Each row is a point. To make a cloud, some directions were put in groups of two or more. Within a group, all points are equally far from the middle, so they leave a hole (a ring in 2 directions, a hollow ball in 3). The other directions are filled evenly. Then the cloud was stretched, turned, moved and blurred a little. How many holes are there, and how many directions does each take, smallest first?

Cloud:
+0.28  -0.51
+0.14  +0.28
+0.51  -0.29
+0.48  +0.07
-0.06  +0.25
+0.39  -0.44
+0.52  -0.05
+0.33  +0.22
+0.28  +0.25
+0.54  -0.21
-0.30  -0.14
+0.39  -0.44
+0.30  -0.50
+0.40  +0.17
+0.29  -0.48
Holes: 1 (2)

Cloud (14 x 2):
+0.09  +0.51
-0.18  +0.51
-0.45  +0.25
-0.30  +0.45
-0.34  +0.43
-0.48  -0.01
-0.48  +0.09
+0.32  -0.33
-0.48  +0.09
+0.46  +0.05
+0.32  -0.33
-0.30  -0.33
-0.19  -0.41
-0.46  -0.07
Holes: 1 (2)

Cloud (19 x 3):
+0.20  +0.62  -0.30
+0.16  -0.60  +0.01
+0.03  +0.27  +0.13
-0.37  +0.36  -0.02
+0.19  -0.22  -0.43
+0.42  +0.19  -0.31
+0.26  -0.37  +0.19
-0.50  +0.00  -0.09
+0.44  +0.53  +0.21
-0.06  +0.35  -0.14
-0.05  +0.59  -0.30
+0.00  -0.18  -0.01
+0.12  -0.36  +0.27
+0.16  +0.92  +0.19
-0.79  -0.28  +0.24
+0.14  -0.29  -0.42
-0.49  -0.09  +0.06
+0.42  -0.16  +0.16
+0.65  +0.58  +0.09
Holes: 0

Cloud, 28 rows:
+0.23  -0.06  +0.38  +0.33
+0.35  +0.16  -0.41  -0.50
+0.07  +0.28  -0.52  +0.28
+0.11  -0.23  +0.50  +0.35
-0.47  +0.53  +0.26  -0.06
-0.27  +0.63  +0.32  -0.22
+0.07  +0.66  +0.01  +0.07
+0.03  -0.08  -0.03  -0.42
-0.12  +0.64  -0.46  -0.17
-0.30  +0.71  -0.07  -0.18
-0.02  +0.64  -0.41  +0.02
-0.50  +0.17  +0.54  +0.36
-0.47  +0.15  +0.57  +0.39
+0.02  +0.23  +0.33  +0.47
-0.03  +0.13  -0.35  +0.47
-0.15  -0.35  -0.21  +0.42
-0.49  -0.01  +0.06  +0.38
+0.26  +0.52  +0.12  -0.27
+0.21  -0.48  +0.15  +0.26
-0.04  -0.17  -0.08  -0.33
-0.05  +0.30  -0.20  +0.47
-0.24  +0.74  -0.10  -0.18
+0.17  -0.13  -0.52  +0.33
-0.32  +0.63  -0.20  -0.18
+0.25  +0.16  -0.55  -0.48
-0.55  +0.16  +0.35  +0.37
-0.01  +0.52  -0.61  -0.18
+0.08  +0.59  +0.03  +0.16
Holes: 2 (2, 2)

Cloud (29 x 4):
+0.32  +0.16  +0.45  -0.09
+0.00  -0.79  -0.04  -0.38
-0.09  +0.48  +0.01  +0.32
-0.25  -0.49  -0.23  +0.46
-0.31  -0.54  -0.47  -0.02
-0.59  -0.14  -0.52  +0.02
-0.06  +0.48  +0.04  +0.19
-0.16  -0.10  -0.63  +0.05
-0.02  -0.69  +0.37  -0.65
-0.04  -0.81  -0.06  -0.19
-0.41  -0.43  -0.53  +0.03
+0.13  +0.01  +0.56  +0.08
-0.02  +0.28  +0.09  -0.32
-0.58  -0.06  -0.21  -0.23
-0.23  +0.44  -0.38  +0.22
-0.37  -0.19  +0.37  +0.04
+0.47  -0.18  -0.05  -0.21
+0.04  -0.70  +0.51  -0.39
-0.27  +0.18  -0.09  -0.36
-0.28  +0.04  +0.32  +0.30
-0.19  +0.47  -0.30  +0.24
+0.14  +0.31  +0.24  -0.20
+0.03  +0.09  +0.16  -0.54
+0.10  -0.28  +0.23  -0.76
-0.30  +0.26  -0.19  -0.22
-0.59  -0.22  +0.07  -0.03
+0.27  -0.16  -0.11  +0.56
-0.14  +0.46  -0.32  +0.56
+0.13  -0.66  +0.03  -0.63
Holes: 2 (2, 2)
